Each row of a before or after table is a point. One or more steps were done to the points. Then noise was added and the rows were shuffled. The steps act on columns, c1 being the first. Write out the steps. A step turns or swaps two columns, mirrors them in a line or flattens them onto one, adds a multiple of one to another, or multiplies or shifts one. Angles are multiples of 10 degrees, from the lower column toward the higher: turns from -170 to 170, lines from 10 to 170 but not 90. Use the fewest steps. Two steps may share a column if one is a turn and the other turns, adds or multiplies; they go together, in the order done. Otherwise the lowest column goes first.

Before:
[[-0.22  0.03]
 [-0.08 -0.31]
 [ 0.49  0.21]
 [-0.22  0.16]
 [-0.22 -0.30]
 [ 0.24  0.13]
 [-0.22 -0.32]
 [ 0.65  0.06]
 [ 0.15 -0.21]
 [-0.41  0.08]
 [ 0.40 -0.23]
 [-0.52  0.01]]
After, 12 rows:
[[-0.49  0.21]
 [-0.20 -0.25]
 [ 0.29  0.04]
 [-0.17  0.22]
 [-0.30 -0.19]
 [ 0.61 -0.17]
 [-0.21  0.08]
 [-0.35  0.21]
 [ 0.08 -0.25]
 [ 0.50  0.02]
 [ 0.29 -0.34]
 [-0.31 -0.20]]
Steps: turn c1 and c2 by -20 degrees

Before:
[[-0.18  0.35  0.15  0.08]
 [ 0.02  0.25 -0.07 -0.16]
 [-0.30  0.25  0.30 -0.30]
 [ 0.03  0.63 -0.08 -0.11]
 [ 0.01  0.51 -0.01 -0.11]
 [ 0.04 -0.03  0.09  0.01]
 [ 0.05 -0.14 -0.11  0.06]
 [ 0.17 -0.07 -0.04  0.63]
 [ 0.38 -0.37 -0.04  0.26]
 [ 0.25 -0.30  0.04  0.28]
 [ 0.12  0.17 -0.37  0.03]
 [ 0.35 -0.20  0.01  0.21]
 [-0.06  0.40 -0.17 -0.16]
 [ 0.18  0.64 -0.04 -0.31]]
After:
[[ 0.20 -0.13 -0.11  0.05]
 [-0.48  0.39 -0.18 -0.15]
 [ 0.54 -0.29  0.03  0.28]
 [ 0.07 -0.03  0.08  0.01]
 [-0.55  0.26  0.31 -0.30]
 [-0.56  0.35  0.13  0.09]
 [-0.52  0.51  0.00 -0.12]
 [-0.06  0.16 -0.37  0.03]
 [-0.62  0.64 -0.08 -0.10]
 [-0.47  0.65 -0.05 -0.31]
 [ 0.23 -0.07 -0.04  0.66]
 [-0.23  0.25 -0.06 -0.15]
 [ 0.74 -0.35 -0.03  0.27]
 [ 0.54 -0.20  0.01  0.20]]
Steps: add -1 times c2 to c1

Before:
[[ 0.30 -0.07  0.10  0.01 -0.20 -0.27 -0.04  0.25  0.32]
 [-0.33  0.06 -0.09  0.04 -0.13 -0.21 -0.73 -0.03  0.15]
 [-0.02 -0.31  0.11  0.52 -0.03  0.50 -0.50 -0.03 -0.23]
 [-0.46 -1.01  0.31  0.15  0.33  0.18 -0.42  0.18  0.03]
 [ 0.07  0.00 -0.22 -0.11  0.02 -0.49  0.35 -0.03 -0.30]
 [-0.62  0.33  0.55  0.31 -0.03 -0.44  0.28  0.34  0.00]
 [ 0.13  0.30 -0.17 -0.03 -0.22 -0.07  0.19 -0.01  0.62]
 [ 0.24 -0.19  0.18  0.09  0.41 -0.11  0.00 -0.06  0.21]
 [ 0.05 -0.02 -0.01 -0.20  0.30  0.12 -0.17  0.26 -0.01]
 [ 0.17 -0.17  0.31 -0.05 -0.45  0.08  0.05 -0.48 -0.46]]
After, 10 rows:
[[ 0.13 -0.30 -0.15 -0.11  0.10 -0.05  0.58 -0.18  0.60]
 [ 0.08 -0.06 -0.20  0.09  0.03 -0.49  0.74  0.02 -0.31]
 [ 0.29  0.08  0.10  0.04 -0.11 -0.25  0.36 -0.32  0.33]
 [ 0.24  0.21  0.18  0.02 -0.17 -0.08  0.40  0.39  0.22]
 [ 0.05 -0.10 -0.02  0.19 -0.38  0.11  0.21  0.16 -0.01]
 [-0.02  0.55  0.12 -0.32  0.02  0.49 -0.09 -0.02 -0.24]
 [-0.34 -0.03 -0.10 -0.09  0.06 -0.20 -0.33 -0.07  0.19]
 [ 0.17  0.10  0.30  0.13  0.64  0.07  0.45 -0.17 -0.46]
 [-0.47  0.95  0.31  0.38 -0.33  0.16 -0.02  0.19  0.02]
 [-0.62 -0.15  0.58 -0.44 -0.29 -0.47  0.69 -0.21  0.00]]
Steps: turn c2 and c4 by -150 degrees; turn c5 and c8 by 120 degrees; shift c7 by 0.40

Before (10 x 12):
[[-0.32 -0.22  0.03 -0.38 -0.38  0.04  0.44  0.38  0.14 -0.19 -0.17  0.11]
 [-0.41  0.00  0.14 -0.05  0.35 -0.36 -0.12  0.20  0.08 -0.09 -0.12 -0.18]
 [ 0.37  0.27 -0.15 -0.31  0.21 -0.31 -0.07  0.34  0.38 -0.19  0.25  0.01]
 [ 0.23  0.07 -0.28 -0.02  0.21  0.44  0.07  0.57  0.00  0.05 -0.13 -0.61]
 [ 0.02 -0.29 -0.34 -0.58 -0.73  0.16 -0.03  0.31  0.22  0.11  0.58  0.10]
 [ 0.33 -0.05 -0.07 -0.23  0.47 -0.10  0.23  0.39  0.15  0.24  0.13 -0.73]
 [-0.07 -0.31 -0.21 -0.22 -0.01 -0.32  0.11 -0.02 -0.14 -0.02 -0.33 -0.15]
 [-0.18 -0.08 -0.07 -0.24  0.09 -0.09  0.16 -0.11 -0.16 -0.42  0.22 -0.18]
 [-0.07  0.11  0.20 -0.49 -0.04 -0.04 -0.06 -0.16 -0.14 -0.15 -0.11 -0.32]
 [ 0.05  0.05 -0.56 -0.62 -0.58  0.09  0.31  0.16  0.18  0.55  0.68  0.47]]
After (10 x 12):
[[ 0.23 -0.02 -0.30 -0.02  0.23  0.44  0.07  0.57  0.00  0.05 -0.12 -0.59]
 [ 0.38  0.18 -0.15 -0.30  0.27 -0.31 -0.08  0.33  0.38 -0.18  0.52  0.03]
 [ 0.04  0.24 -0.56 -0.63 -0.52  0.08  0.31  0.16  0.19  0.56  0.81  0.46]
 [-0.18 -0.12 -0.07 -0.23  0.05 -0.08  0.15 -0.12 -0.15 -0.41  0.11 -0.17]
 [-0.40 -0.10  0.14 -0.06  0.32 -0.38 -0.15  0.21  0.09 -0.10 -0.06 -0.17]
 [ 0.02 -0.04 -0.34 -0.58 -0.80  0.15 -0.03  0.31  0.23  0.11  0.74  0.09]
 [ 0.35 -0.21 -0.08 -0.23  0.41 -0.10  0.22  0.40  0.15  0.24  0.23 -0.72]
 [-0.07  0.12  0.21 -0.50 -0.02 -0.03 -0.05 -0.16 -0.15 -0.15 -0.22 -0.33]
 [-0.07 -0.28 -0.21 -0.23 -0.11 -0.33  0.11 -0.03 -0.16 -0.01 -0.43 -0.14]
 [-0.32 -0.07  0.03 -0.39 -0.42  0.05  0.44  0.37  0.12 -0.19 -0.09  0.12]]
Steps: turn c2 and c5 by 20 degrees; add 0.7 times c9 to c11
